Every row gives one point. To make a cloud, some directions were put in groups of two or more. Within a group, all points are equally far from the middle, so they leave a hole (a ring in 2 directions, a hollow ball in 3). The other directions are filled evenly. Then the cloud was stretched, turned, moved and blurred a little. How many holes are there, and how many directions does each take, smallest first?
In the rows, 128 means zero.

Cloud, 15 rows:
[[111 111]
 [126 194]
 [101 120]
 [ 85 147]
 [ 85 125]
 [105 177]
 [101 168]
 [128 145]
 [164 125]
 [136 113]
 [119 182]
 [175 158]
 [ 74 135]
 [114 111]
 [126 131]]
Holes: 0

Cloud:
[[115 145 137]
 [ 79 123  83]
 [145 147 175]
 [ 76 137 165]
 [ 95 181 124]
 [ 72 149 126]
 [104 166 117]
 [ 76 146 125]
 [102 131 157]
 [112 158  94]
 [101 116 159]
 [126 138  82]
 [ 65 155  99]
 [110 154  89]
 [123 123 178]
 [147  94 116]
 [ 80  92 110]
 [132 140 155]
 [104 116 129]]
Holes: 0

Cloud (22 x 3):
[[142  77 103]
 [156 153  88]
 [ 94  85 173]
 [150 101 113]
 [176 126 128]
 [104  94 100]
 [100 112 103]
 [ 88 130 120]
 [112 121 128]
 [ 96 156 145]
 [ 84  97 155]
 [144 126 171]
 [152 123 111]
 [185 137 130]
 [166 137 116]
 [138  70 111]
 [129 175 158]
 [118  87 106]
 [156 145  92]
 [117  57 161]
 [142  82 110]
 [143 176 111]]
Holes: 0

Cloud (27 x 4):
[[110 168 108 140]
 [ 98 169 151 114]
 [158 143 159 171]
 [140  79 145 167]
 [ 76 101 104 131]
 [133 151 185 143]
 [131 128  97  88]
 [140 129 117 181]
 [135  86 152 173]
 [ 80 121 100 152]
 [102 111 114  83]
 [109 130 126  76]
 [130 145 176  96]
 [184 117 153 114]
 [148 130 156 180]
 [123 137 102 172]
 [155 138 145 178]
 [112 108  93 165]
 [125  81 168 110]
 [148 135 165 175]
 [172 156 112 130]
 [121 116  99 175]
 [118 163 103 149]
 [ 78 110 101 144]
 [111 104 159  85]
 [149  77 118 155]
 [181 148 152 141]]
Holes: 2 (2, 2)

Cloud:
[[104 140 147 122 120 163]
 [116 114 154  95  98 149]
 [128  91  86 115 124 116]
 [128 134 160 100 121  65]
 [144 186 164 112 103  93]
 [100  94 163 151 107 112]
 [193 113  93 107 138 151]
 [122 100 155  84 154 187]
 [ 86  92 164  81 103 175]
 [147 147 133 131 134  90]
 [174 137  91  76  98 125]
 [167 123  73 130 167 100]
 [126 123 132 108  67 150]
 [143 162 155 145 104 107]
 [ 64  91 156 103 154 126]
 [109 158 142 110 118  95]
 [101 129 155 127  85 150]
 [132  85  89 132 158 138]
 [124 121 139 147  66 154]
 [101 101 182 135 101 151]
 [118 161 183 132 136 125]
 [104 135 135  80  76 142]
 [141 145 116 107  72  96]
 [157 110 113 102 126 158]
 [ 89 117 157  89 152 166]
 [ 97 124 156  93 148 115]
 [ 79  84 164  91 153 124]
 [101  73 180  88  98 128]
 [115  91 170 118 147 140]
 [128 149 138 167 120 122]
 [160 111 110 148  94 164]
 [155  99 175 117 126  82]
 [142 169 119  99 136  94]
 [133 149 171  94  89 146]
 [ 78 133 168  72 118 170]
 [ 74 112 154 112 102 106]
 [159  92 196 131 100 160]
 [150  88 120 112 136 192]
 [ 77  83 128 146 102  87]
 [120 155 104  91  62 126]
 [112 156 108 156  90 140]
 [133 135 155 102  73 130]
 [113 154 154 147 106 129]
 [104 120 126  80  95 119]
 [ 82  86 143 114 117 128]
 [141 106 139  82 161 175]]
Holes: 0

Cloud:
[[ 77 116 160 110  85 109]
 [131 184 135 114 113 109]
 [ 73 128 134  70 118 109]
 [165 144 113 103 179 137]
 [115 157  97 154 173  91]
 [110  80 139 120  80 119]
 [166 130 126 139 105  95]
 [ 84  89 112 124 136 174]
 [ 86 145 136 177 132 127]
 [162 148 128 171 158 122]
 [110  86 125  80  96 132]
 [129  86 135 135 172 131]
 [167 137  95 120 173 145]
 [129  95 124 185 144 113]
 [136 120 125 142  69 132]
 [115 120 142 176 153  86]
 [ 86 126  94  67 107 130]
 [ 96 123  59 129 110 122]
 [ 62 121 134  94 138 107]
 [156 136 117 133 114  79]
 [162 142 104  91 136  95]
 [125 158 110 110 192 131]
 [146 154 126  69 149  89]
 [105 126 169 142 162 127]
 [ 93 130 176  88 107  95]
 [ 71  94 127 155 112 147]
 [148  92 123 105 145 176]
 [130 124 156 114 181 133]
 [112 132  99 133  75 120]
 [127 132  69 139 139 182]
 [110 101 157 115 140  70]
 [ 95  81 118  89  99 128]
 [124  77 130 143 160 133]
 [121  97 139  79  93 155]
 [103 153 101 102 154 176]
 [113  78 126 168 126 162]
 [ 88 141 107  92 178  93]
 [136  95 153 142  97 177]
 [129 112 121  83 119 184]
 [112 126 183 106 116  73]
 [156 120 164  77 144 110]
 [ 79 125 168 110 109  85]
 [104  90 125  78  93 135]
 [117  76 107 126 157 158]
 [119 103  87 186 127 137]
 [162 135 150 177 149 123]
 [ 74 150  93 101 169 123]
 [140 136 181  93 152 128]
 [122 172 127 122  91 131]]
Holes: 3 (2, 2, 2)
